Each row of a before or after table is a point. One or more steps were done to the points. Then noise was added and the rows were shuffled. The steps act on columns, c1 being the first. Name the steps. A step turns or swaps two columns, mirrors them in a line or flattens them onto one, adds a multiple of one to another, or multiplies or shifts one. Angles are multiples of 10 degrees, from the lower column toward the higher: turns from -170 to 170, lines from 10 to 170 but not 90. Use the fewest steps. Two steps may share a column if one is a turn and the other turns, adds or multiplies; they go together, in the order done. Otherwise the lowest column goes first.

Before (11 x 2):
[[ 22  28]
 [-21 -38]
 [-12 -32]
 [-22 -47]
 [ 26 -38]
 [ 15  17]
 [-62 -21]
 [-34  53]
 [ 21 -10]
 [ -4  30]
 [-14  -2]]
After:
[[-47 -31]
 [-12 -48]
 [ 15  20]
 [ 21 -14]
 [ -9 -44]
 [-26  69]
 [-13 -64]
 [ 15 -49]
 [-10  -2]
 [ -4  41]
 [ 16  34]]
Steps: multiply c1 by 0.7; multiply c2 by 1.3

Before, 14 rows:
[[ 33  49  40 -17   4 -27]
 [ 14 -11  13   1  29 -65]
 [-11  47  27  -7  24  29]
 [-10 -43  18  25  16 -42]
 [ 36  -2  26  13  -7   0]
 [-25 -23   3 -39 -51  42]
 [-10 -21  38  25  17   5]
 [ 26 -30 -23  17  23 -28]
 [ 26  -4  34 -34 -53  68]
 [ -3  15  -7  10  -2 -14]
 [ 18 -20  15 -22  37 -12]
 [-14  -3  31 -44 -43  58]
 [ 81   1  20  27  38  -1]
 [-28 -27  17 -20 -78  69]]
After (14 x 6):
[[  21   -6  -33   20   16  -35]
 [  -1   79  -11   20   36  -41]
 [  11   14    7   31   28 -105]
 [ -46  -10   -1   42   25  -12]
 [  20   20   27   54   37  -52]
 [  26  -27  -51  -34  -78   30]
 [  44  -10  -18    7   17  -80]
 [   2  -16  -22   20  -42   16]
 [ -48   34  -18   42    5  -67]
 [  29   26   22   -9   25  -68]
 [ -15   -4    1  -14   -4  -54]
 [   2   37  -34    2   -7  -41]
 [   3   26  -39    8  -53   28]
 [  22  -25  -10   -7  -51    2]]
Steps: turn c1 and c2 by 90 degrees; add -1 times c5 to c4; turn c3 and c4 by 140 degrees; shift c6 by -40

Before (10 x 9):
[[-35   1  55  11  19   6 -41  22   7]
 [  5 -19 -15  12 -39   3  40  18 -18]
 [ 62  42 -29 -56 -11  44  50  26 -50]
 [-14  25  25   4  -3  46  19 -18   5]
 [ -2 -37  39  -6  26  24  15  -4  -9]
 [-15 -11  -5 -37 -16 -36  59   6   3]
 [ -6  16  45  20  29  -7  17  -4 -36]
 [-14   7  -8  10  32  26 -31 -24 -11]
 [ 57  12 -13 -58 -70  -9  32 -20 -35]
 [ 66  -8 -17 -25 -50 -50  70   7  27]]
After:
[[  2 -19  28 -32  32  -4 -29  30 -19]
 [ -7  14 -53 -28 -14   9  -8  17 -36]
 [-20  10  36  37  60 -55 -56 -77 -32]
 [ 28   7  -3   7 -32  11  32 -15 -11]
 [-32 -12   9   3  13  20 -69 -29   4]
 [ 12  -2 -56  11   0  34  41  33   6]
 [-61 -10  32 -11  41 -56 -74 -19  27]
 [ 24 -38 -45  -3 -12  -2 -17  -8  -7]
 [ 47  24 -22 -15  11   7 -15 -12   5]
 [ 36  41  33  24  -2 -70 -72 -32 -50]]
Steps: turn c1 and c6 by -100 degrees; turn c3 and c5 by 160 degrees; add 1 times c4 to c8; turn c4 and c7 by 150 degrees

Before, 9 rows:
[[-37 -32 -18  17 -25  21  12 -25  29  19 -31 -32  66  34]
 [-15  15  45  15  37  38  12  -1  21  -4  10  50 -38  -7]
 [-12  42  32 -55 -27   3 -11  10  -5 -10 -42  42   2 -44]
 [  2 -23   0 -51   7 -17 -12 -27   8  15 -56  -8   3  27]
 [ 47  -4  46  10  27 -17  -3  71   1 -14   6  20  20   5]
 [ 59  16  24 -24 -45 -27  -2  15  45   0  -1  18  24 -38]
 [ 64  16 -17 -44  57  41 -58 -50 -31 -21 -43   1  32  46]
 [-50  33 -11 -32 -63  17  15  15  41  -7 -12 -10   9  71]
 [-26   6 -22 -94  18   8 -14 -20 -26 -31 -31  25  13 -12]]
After:
[[-26 -17 -22 -93  20  -9  34 -21 -27 -10 -32  20  13  -7]
 [ 55 -35  23 -22 -45   6   1  15  37  -3  -3  -7  23 -46]
 [-50   2 -10 -32 -63 -35   6  18  52  16 -11 -15   9  63]
 [  3   5   1 -49  10  26  -9 -26  13 -13 -59  -3   3  25]
 [-38  49 -21  15 -30  10 -21 -23  34   8 -29  -1  66  30]
 [-17 -18  42  17  37 -35   3  -2  20  16  10  49 -39 -10]
 [-13 -46  28 -54 -29 -38  11   9 -12 -10 -42  15   0 -41]
 [ 62  15 -14 -48  57 -38  32 -51 -22 -55 -44  15  36  51]
 [ 45 -22  44   8  28  11  16  72   3  -1   4   9  22   6]]
Steps: turn c2 and c6 by -130 degrees; turn c2 and c12 by 40 degrees; turn c7 and c10 by 100 degrees; turn c9 and c14 by -10 degrees

Before:
[[  6 -10  41  16  49 -61  68 -25 -41 -50  10   5 -44 -14   5  39  25 -23
  -43 -42   9 -38 -15 -37]
 [ 61 -13  -5  44 -47   3   1   2 -59  -8 -18   8  55  12  31  34 -32   5
  -31  23  58  -1 -25  22]
 [  9 -62 -17 -11  31 -22  37 -28  26 -17 -57   3  19 -13   2 -29  21   4
  -70  32 -31   0  30 -41]
 [  2 -55  36  39  -1   9   9  27  28  26 -39 -31  -5  38 -26  83  18 -27
   -6   9  40  -1 -23  21]
 [ 38 -14  19 -75  -8  13 -25  25  14  -7 -13  36  27  68  37   9 -31  13
    1  10  20 -50 -25  17]
 [-33  -8 -25 -41  -4  16 -14 -20 -14 -27  26 -25 -12 -23 -36  -4  61 -25
   13 -25  65 -41 -40   4]
 [ -6 -25 -54   4 -51   1  16 -41  51 -40 -20  12   0 -41 -39  35 -15   1
  -22  22 -45   0 -25  31]
 [-28  -3  -7  12  13   3  85 -11   0  31   3   1  -6 -17 -18  62 -36   2
  -40 -15 -30 -86   8 -58]
 [-23 -49 -37  -4  -6  -3  31  33 -54  34  70 -44 -18 -17  20 -26  42   4
  -19  19  -1  26  17   2]
 [ -7 -55 -12 -31  -9  46   8   1  17 -24  40 -22 -13 -21  19 -48  -5  31
    3  -4 -18 -45 -23  30]]
After (10 x 24):
[[ 14 -56 -15   0  -8  47  34   0  15 -23  40 -23 -10 -19  18 -51  -5  27
  -24  -4 -11 -32 -21  21]
 [ 40 -23 -50  -2 -50   4  10 -43  51 -42 -21  13   0 -40 -38  34 -15   3
   -2  24 -21  11 -27  38]
 [ -8 -16  17   1  -7  15  13  26  13  -9 -11  36  28  66  34   8 -35  12
  -14   9  42 -56 -23  16]
 [ 33 -63 -18  -2  31 -24  27 -27  24 -14 -55   2  17 -12   3 -32  24   7
   82  31  -4  24  35  13]
 [-71  -8 -24   3  -4  15  17 -25 -16 -29  25 -25 -15 -26 -36  -4  59 -28
  -11 -25  -6 -41 -45  -7]
 [ 18  -3  -6   0  13   6 119 -11   0  34   6   1  -6 -22 -20  65 -37   2
   67 -15 -39 -10   7 -19]
 [ -8  -9  40  -3  46 -61  78 -24 -41 -48  12  -2 -41 -13   4  38  26 -24
   56 -43   6  13 -14  -1]
 [-31 -14  -7   2 -47   2   0   2 -57  -7 -18   3  60  12  25  36 -30   6
    8  26  82   1 -26  40]
 [ -8 -47 -36  -1  -5  -3   8  32 -52  33  71 -43 -19 -17  22 -25  39   5
   19  19 -25  40  18  12]
 [-39 -57  33  -1  -2  11   7  25  30  26 -41 -36  -4  39 -25  82  16 -25
   -9   6  13   6 -22  22]]
Steps: turn c1 and c21 by 70 degrees; multiply c4 by 0; turn c7 and c22 by 40 degrees; mirror c19 and c24 in the line at 110 degrees

Before, 11 rows:
[[-12 -13   5 -34  34 -39   0  25  23  -2  21 -20  26 -11 -13 -21  26 -24
   69 111 -48  -8  -7 -18  24 -25  28   8  21  37 -91   4 -23  13 -32 -16
    9   3 -30  48  32 -44   7  -3  15   6 -41 -42]
 [ 24  32  -5 -12  -2 -36   0  -3 -22 -26 100  36 -21  63 -15 -10 -38 -20
    3  14 -30 -26 -20  -3 -30 -12 -28  12  -1  39  31  18 -13 -24  19  75
  -45  23  21   6   5  32  18 -21  -8 -43 -14   3]
 [ -5   4  55  49  45 -46  26   0   4  24 -17  -9  41 -57 -64   3  75  44
   24 -55  56  39 -10 -71 -22  -6 -20  -8  14  27  32 -34   9 -14 -35 -26
  -24  10   6 -55  45   2 -37 -12 -13  50  12  40]
 [ 27  31   7 -29 -18  11  13  12   9 -19  74  27 -21  32 -10  25 -47  22
  -29  12   4 -17  27   6 -41 -12  15 -26 -47  21  -7  25  -9 -25  35  21
   -3  36  37  42  40 -23 -11 -31 -34 -16  -3  -1]
 [ -5 -30  16 -27  40 -45  -7  13  27 -44   3  -9  17 -24   1 -29  46 -23
   75  39 -81  31   0 -54 -32 -21 -10   5  -1  15 -57 -24 -20  42 -67 -27
   25  29 -30  57  -8 -35   8 -31  43   5 -55 -60]
 [ 19  -7  57  41  -3   0 -19 -21  29  -3  -4 -16   9 -67 -31 -42  46  26
   48 -38   3  33 -28 -32   1  16 -39 -17  -3  26   6 -14  16   9 -21 -62
  -15 -29 -13 -50  23  -3  20  -8 -44  21  28  16]
 [ 18  -1  52  45  31 -32  26  17   0   6   6 -42  31  16  21  29  30  49
   37 -55  -3  40 -15 -34  26  22   5  17   7  64   3 -55  -5 -10 -29 -68
  -18 -31 -20 -37  12  -1  -5  13  -7  19   5  -8]
 [ 24  39  -2 -30 -41 -58 -26   6   9  -4  63  20  -3 -20  39  30 -81  17
    2   3  14   3  -5  15 -38 -30  30  44 -18  44  38  17  -6  -3  20  -3
  -31  -2 -14  20  30  24  34  14 -13 -56  21 -11]
 [-32  18  18  54  59 -18  -3 -14  15  -1   7   4  10 -47 -15  48  42  33
   14 -88  40   6 -37 -16   0  20  -4 -13 -15  37  11 -11 -36 -20  -5 -37
  -10  -9 -17 -42  38  -1  11 -12 -38   0  19  31]
 [ 53  12 -46   4 -30   5 -21  45 -27 -10  43  13 -18   3  -7   5 -57  49
    2  23  -3  45  -3  47 -45 -16  -1  35 -41  69  55  42   9   1  51  41
   -8 -22 -41 -26  29  15  -1 -36 -60 -74  16  10]
 [ -6  36 -29  21 -50 -52 -15  23  19  -5  20  60  34  -8  27 -18 -52  20
  -29  38  11 -17 -30  11 -32  42 -20  29  -9  10  46  71  32   2  28  78
  -25   2  42  28   1   3  12 -30 -28 -52 -38 -12]]
After (11 x 48):
[[ -1  29  -7  17 -50 -57 -18  24  20  19  18  58  31  -6  28 -20 -54  17
  -24  41   8 -18 -30  15 -37  41 -17  30 -31   2  17  78  20  -2  29  75
    8   2  42 -40  -2  15   9 -27 -26 -50 -43 -13]
 [ 18 -11   1  38  -2   1 -18 -20  30  14  -4 -10   9 -64 -36 -39  45  26
   47 -37   3  34 -25 -29  -4  10 -41 -16  55  23 -28 -12   9   7 -27 -61
   33 -24  -9  45  20 -13  22  -5 -39  24  26  13]
 [-14 -10  24 -40  39 -36  -6  25  22 -19  21 -16  25 -17 -11 -28  26 -24
   72 110 -45 -12  -8 -17  25 -25  29   7   8  34 -50   2 -14  10 -37  -9
  -28  12 -29 -35  38 -48  10   0   7   8 -40 -40]
 [ 17  -2   4  38  31 -28  27  17   6  -2   4 -38  31  18  19  32  32  51
   36 -52   0  39 -13 -33  24  23  -1  13  56  70 -70 -55  -6  -9 -28 -69
   34 -33 -20  31  14 -15   1  12 -14  22  -4 -10]
 [-25  13  -7  52  55 -18  -2 -11  11 -22   0   4   8 -47 -14  49  42  32
   14 -87  37   2 -35 -11  -2  16  -4 -18  19  37 -35 -11 -23 -19  -7 -37
   23  -6 -15  37  39  -8  12 -19 -41   0  18  24]
 [ -9  -1  16  43  47 -44  27   3   1  27 -19  -7  43 -56 -73   2  77  42
   22 -56  53  39 -10 -69 -23  -8 -19  -6  58  31 -29 -35 -12 -17 -38 -26
   43  10   3  41  51   6 -32 -18 -13  52  11  36]
 [ 29  30 -48 -23 -24  14   8   5  12 -21  77  28 -19  25 -12  24 -50  18
  -26  16  -1 -21  24   2 -36 -10  17 -27   9  19 -38  25   8 -26  37  27
   -6  34  34 -44  34 -18  -8 -32 -30 -13  -5   0]
 [ 24  44 -20 -30 -46 -52 -24   1   9  -7  63  19  -6 -17  35  32 -84  23
    0   2  16   7  -4  11 -34 -32  25  42  -7  46  14  19  -5  -5  19 -11
   25  -7 -12 -33  29  24  29  16 -17 -55  19 -19]
 [ -6 -32  -1 -26  49 -44 -10  10  32 -48   4 -10  21 -24   6 -26  44 -25
   73  43 -79  33  -1 -56 -34 -20  -8   6  16  12 -21 -24  19  34 -70 -18
  -48  29 -32 -48 -11 -43   8 -26  44   3 -51 -63]
 [ 26  28   2 -12  -6 -35   2  -3 -24 -27  97  36 -19  60 -15 -11 -39 -23
   -1  14 -32 -27 -24  -6 -29 -10 -20  12   0  42  61  14   9 -25  16  67
   37  18  23 -23   5  39  16 -21  -7 -44  -6   0]
 [ 50  11 -44   5 -36   1 -28  42 -26   3  51  13 -22   3  -2   9 -60  53
    2  28  -3  38  -3  45 -45 -14   1  41 -41  72 -21  36  14  -1  49  40
   17 -19 -40  25  25  20  -1 -29 -59 -72  20  10]]
Steps: swap c3 and c29; turn c10 and c33 by -50 degrees; add -1.5 times c18 to c31; turn c36 and c42 by 10 degrees; turn c37 and c40 by 160 degrees

Before (14 x 64):
[[ 13   0 -18 -49  -6  12 -18   8  -2  25 -17  32 -14 -13 -38 -23  17  23
  -33   8 -27  14   5 -45  25  -2 -40  11  31  43  24  -9  19   7  45   6
   23 -44   4   3  28  17  23  12 -11 -15  43  -7  20   3 -12  -3  -5  -9
  -47  -7 -26  17  -7  39 -12 -39  27  15]
 [  2  72   8 -45  17   4 -21 -49 -15   6   4  26  31   9 -23  -1  16  22
  -38 -47 -37  -3  12   6 -28 -29   6   6  19  -2  15  17  -2  12  -4  20
   -7  -6  30   8 -32  -2 -12 -14 -32 -25   5 -15  10  47 -39  20  35  20
   -2  -8 -10   7  -2  -9  -6 -19  -1  22]
 [-11 -13  12  12  -1   0   8   1   9 -21 -13 -13 -19  15   0   7 -15  -9
    3  -9 -18   2 -28  38 -23  47 -30   0  10  -2   5  28 -31  -8  -5 -19
   16  17  20   9  35  -2   6  16 -23 -11  -8 -14  46 -10  -7 -16  11  36
   -8   9  -2  -2  27  37   3  -9  20  34]
 [-15  -7  -4   7  28   4  24 -17 -11 -43   4  16 -12   2 -10  -8 -21 -14
  -45 -17 -14 -43 -19   8 -37  37  -6  19 -11  65  -2  10 -11 -11 -13  21
   32  31  19 -11 -15  -8  71 -32 -51 -50  -1 -41  37  -2  10 -30  13   0
  -42  32  -3  21  11 -23  30 -37 -49 -21]
 [ -4  -8  10 -22  22  -8 -35  40 -23  21  38  61  37  20 -17  14  26 -31
  -28  13 -35 -12  12  21 -45  15   1  30  23  53  33   5  -5 -27  -6  11
   33  12 -16  15  -1 -10 -35  -4  27  56  -2  -5  26  35 -18  13   3   0
  -21  12 -27 -34  23   6   7   5   0  32]
 [ 26 -22  18  15  26  17  10   4  23  39  -7   5  -7 -29 -21   0 -19   4
  -10 -13  39  16 -23  -6 -25 -23   0  14 -24  13  -7  34  -2  24 -14  34
  -23 -12  11  24   6 -17  17   5  24  34 -20   7  -8  44  70  -2   5   5
  -47  13   0  -4  20  16 -23  35  13  10]
 [-16 -36   6 -42   5 -17  37 -20  -3  32  11 -31 -19  -9  41  48  33 -12
   25 -18  -7  -4  31   7  18 -19  31   6 -11 -17  10  34 -13   8  16   8
   -1  21  14 -12 -18  -2  15 -15 -38  34  18 -24 -31  11  12 -21  17  17
   34  10 -18 -47 -21  35 -33 -44 -12  33]
 [ 13 -30  11 -11  19  42 -14  24  -4 -17 -28  35  20   5 -30  -6  15 -26
   25 -22  -7  20 -37 -11 -41  -8   7   4   5  60   5  36   7  34  19  24
   30 -15 -47 -28 -40  32 -40 -10  -1  20  36 -33  14  33  -6 -26  39  56
    4  26   0 -10 -16 -16  17 -15 -21   7]
 [ -2 -27 -22  15  39   7  30 -56  15   7  -3 -19 -39 -14 -10 -29 -11 -30
   42  38  12 -17 -15  16 -13  -1  -4 -34   3  13  29 -19  18   3   7  -3
   -7  30  21  14  12  23 -41  -8  13 -41 -32 -23  50  21  45  -3   5 -26
    1 -10  29 -11 -11  -2  22  56  28  14]
 [ 58 -20   4  -2  -2  21  19 -36  -2  21  23   1 -19   1   1   0  21  -3
    2  -4  16  39  26 -24   8 -16 -35  -5 -28 -36  -6  14 -17  23 -17  47
  -13   3 -47  15   5  25   5  22  -8 -13   4  36  17 -27  27  -3  25  11
    5 -10  15  12 -11  -1  46   4   8  28]
 [-53  29   5 -29  31  -7  13   4   3  30  11 -27  -4 -38   7  -9   1   5
   -4 -33  -2  11 -16 -22 -28 -33   5   8 -34  17 -43 -21  12  29  18 -30
   25  -5  -6  18  19  -4 -25   4 -47 -12  38   0  10  25  -1   1  15 -20
   -3 -17 -18   1  -2   4  31  20   9  52]
 [ 15  10  18 -15 -10 -12  28  28  24   8  13  48 -19 -21 -68  13   4  14
    1  20  31 -14  12   8 -13  51 -23  -3  15   8  -5  -3   5 -15  35  -7
   28  13   4  13  -3 -13 -16  31   7 -23  61 -17 -39  24 -46  29  22   0
  -30  28  23  10  23  22  46  31 -38 -10]
 [-14 -14  17  -4  17  -3  66  11  11  -3   8   4 -44  13 -21 -27 -50 -15
   54 -24 -10 -48  12  15 -31   9 -12  37  34   6  14   9  -6  12 -19   6
  -21  25   5   7   6  40   5  21 -15 -13 -12  32 -30   5  29   6  -5  29
  -11 -24  15 -13  77   9  -4 -24  -6 -39]
 [ -5  -5  24  -4   1 -37 -43   7  -5   4  19 -56 -31   4 -35 -27   2 -24
   43 -16 -23  -3  -3 -10 -11  -4   8  35 -37 -59 -25  37   4   9  -8  -3
   -2   5  -9  37   3  -7 -18  -4   0  12  18  21  19  44   4  19   8  -9
   -5 -47   2 -15 -11  -8   9 -11 -20  -4]]
After:
[[  58  -20    4   -2   -2   21   19   28   19   21   23    2  -18    2
     0    0   21   -2    3   -5   16   39   25  -27    8  -16  -36   -4
   -28  -36   -6   14  -16  -14  -17   47  -13    4  -47   15    5   25
     5   22   -9  -13    4   12   16   -4   27   -3    2   11    5  -10
    15   36  -11   -2   46    5  -35  -37]
 [  14    0  -18  -38   -5   11  -18   15    7   25  -16   32  -14  -12
   -38  -23   17   23  -33    8  -27   14    5  -43   25   -2  -40   11
    31   43   24   -9   19   -3   45    5   23  -44    4    3   28   17
    24   12  -11  -15   43   16   20   -8  -12   -4   65  -10  -47   -7
   -25   -7   -7   39  -12  -39  -48    8]
 [ -11  -12   12   12   -1   -1    8   34  -12  -21  -13  -13  -18   15
     1    7  -15   -9    3   -9  -18    2  -28   36  -23   46  -31    0
    10   -2    4   28  -32   -2   -5  -19   15   17   20   10   35   -2
     6   16  -23  -11   -8   -2   47    6   -7  -17   39   36   -7   10
    -2  -14   27   38    3   -9  -46    1]
 [  -4   -7   10  -16   21   -8  -34   32   -5   22   38   61   37   20
   -16   14   26  -31  -28   14  -36  -12   11   26  -44   15    1   30
    23   53   33    5   -5   35   -6   11   34   12  -16   15   -1  -10
   -35   -5   27   56   -1  -34   26    5  -18   14   -2    0  -21   11
   -27   -4   23    7    7    5   -2   40]
 [  -2  -27  -21   18   39    7   30   13   -7    7   -3  -18  -39  -14
   -11  -29  -11  -30   42   38   12  -17  -14   20  -13   -1   -4  -34
     3   13   29  -19   18  -13    6   -4   -7   30   21   14   12   23
   -41   -8   13  -42  -33  -11   50    4   46   -3   61  -26    1  -10
    29  -24  -11   -2   22   56  -58  -56]
 [ -14  -14   16    2   17   -4   66  -39    2   -2    8    5  -43   13
   -21  -26  -50  -15   54  -24   -9  -48   12   16  -30    9  -13   37
    34    6   14    9   -6  -17  -19    6  -21   26    5    7    6   40
     5   21  -15  -14  -12  -13  -30    3   29    6  -10   28  -11  -24
    15   33   77   10   -4  -25   15   11]
 [ -53   29    4  -32   31   -7   13   53   20   30   11  -26   -3  -38
     7   -8    0    5   -4  -33   -2   11  -16  -16  -27  -32    6    8
   -34   17  -43  -21   11  -21   18  -29   25   -5   -7   19   20   -3
   -25    5  -46  -12   38    0   10   -3   -1    1   10  -20   -3  -16
   -18    0   -2    4   31   19  -29    4]
 [  26  -22   17   21   26   18   10   10    4   39   -7    5   -8  -30
   -21   -1  -19    4  -10  -13   39   16  -24    2  -25  -23    0   14
   -23   13   -7   34   -2  -33  -14   33  -24  -12   12   24    6  -17
    17    4   24   34  -20   -4   -8    0   70   -2   27    6  -47   14
     0    7   20   16  -23   34  -29    3]
 [   2   72    8  -38   17    4  -21   22   19    6    4   26   30   10
   -22   -2   16   22  -39  -47  -38   -3   12   14  -28  -29    6    6
    20   -2   15   17   -2    3   -4   20   -7   -6   29    8  -31   -2
   -13  -14  -32  -25    5    6    9    2  -39   20  -25   20   -2   -7
   -10  -15   -2   -9   -6  -18  -26  -49]
 [  13  -30   11   -2   19   42  -15    7   29  -17  -28   35   21    5
   -30   -6   15  -25   25  -22   -8   21  -37   -5  -41   -8    7    4
     5   61    5   36    7  -18   19   23   30  -15  -47  -28  -40   32
   -41  -10   -1   20   37  -10   13    0   -6  -27  -74   57    4   26
     0  -33  -16  -16   17  -14   11   25]
 [ -16  -36    6  -54    4  -17   37   33    8   32   11  -31  -19   -9
    42   48   32  -12   25  -17   -6   -5   31    9   18  -20   31    7
   -11  -17   10   35  -11   -4   16    8   -1   22   14  -12  -18   -2
    16  -15  -38   33   18  -47  -31    2   12  -22  -39   17   34   10
   -17  -24  -21   34  -33  -44    9  -20]
 [  -5   -5   24    6    1  -37  -43   -3   10    4   19  -56  -31    4
   -35  -27    2  -24   43  -16  -23   -3   -3   -2  -12   -3    8   34
   -37  -59  -25   37    4   -2   -8   -3   -3    6   -9   36    3   -8
   -18   -4    0   12   18  -15   19    0    4   19  -51   -9   -5  -48
     1   21  -12   -8   10  -11   32    7]
 [  15    9   18    5   -9  -12   28  -10  -27    7   13   48  -19  -21
   -68   13    4   14    1   19   30  -13   12   12  -14   51  -23   -3
    15    8   -6   -3    5   -8   35   -7   28   13    4   13   -3  -13
   -16   31    7  -23   61   10  -39    2  -46   29 -102    0  -30   27
    23  -17   23   21   46   30   57   29]
 [ -15   -7   -3   10   27    4   24  -20   -1  -43    4   16  -11    2
   -10   -8  -20  -15  -45  -18  -14  -43  -19    7  -37   36   -6   19
   -11   65   -1   10  -11   16  -13   21   31   31   20  -10  -15   -9
    72  -32  -52  -50   -1   20   36    2   10  -30 -121    0  -42   32
    -3  -41   11  -23   30  -37   85  -17]]
Steps: add -0.3 times c15 to c4; swap c8 and c64; turn c9 and c34 by -130 degrees; flatten c24 and c50 onto the line at 10 degrees; swap c48 and c58; multiply c63 by 3; turn c53 and c63 by -130 degrees
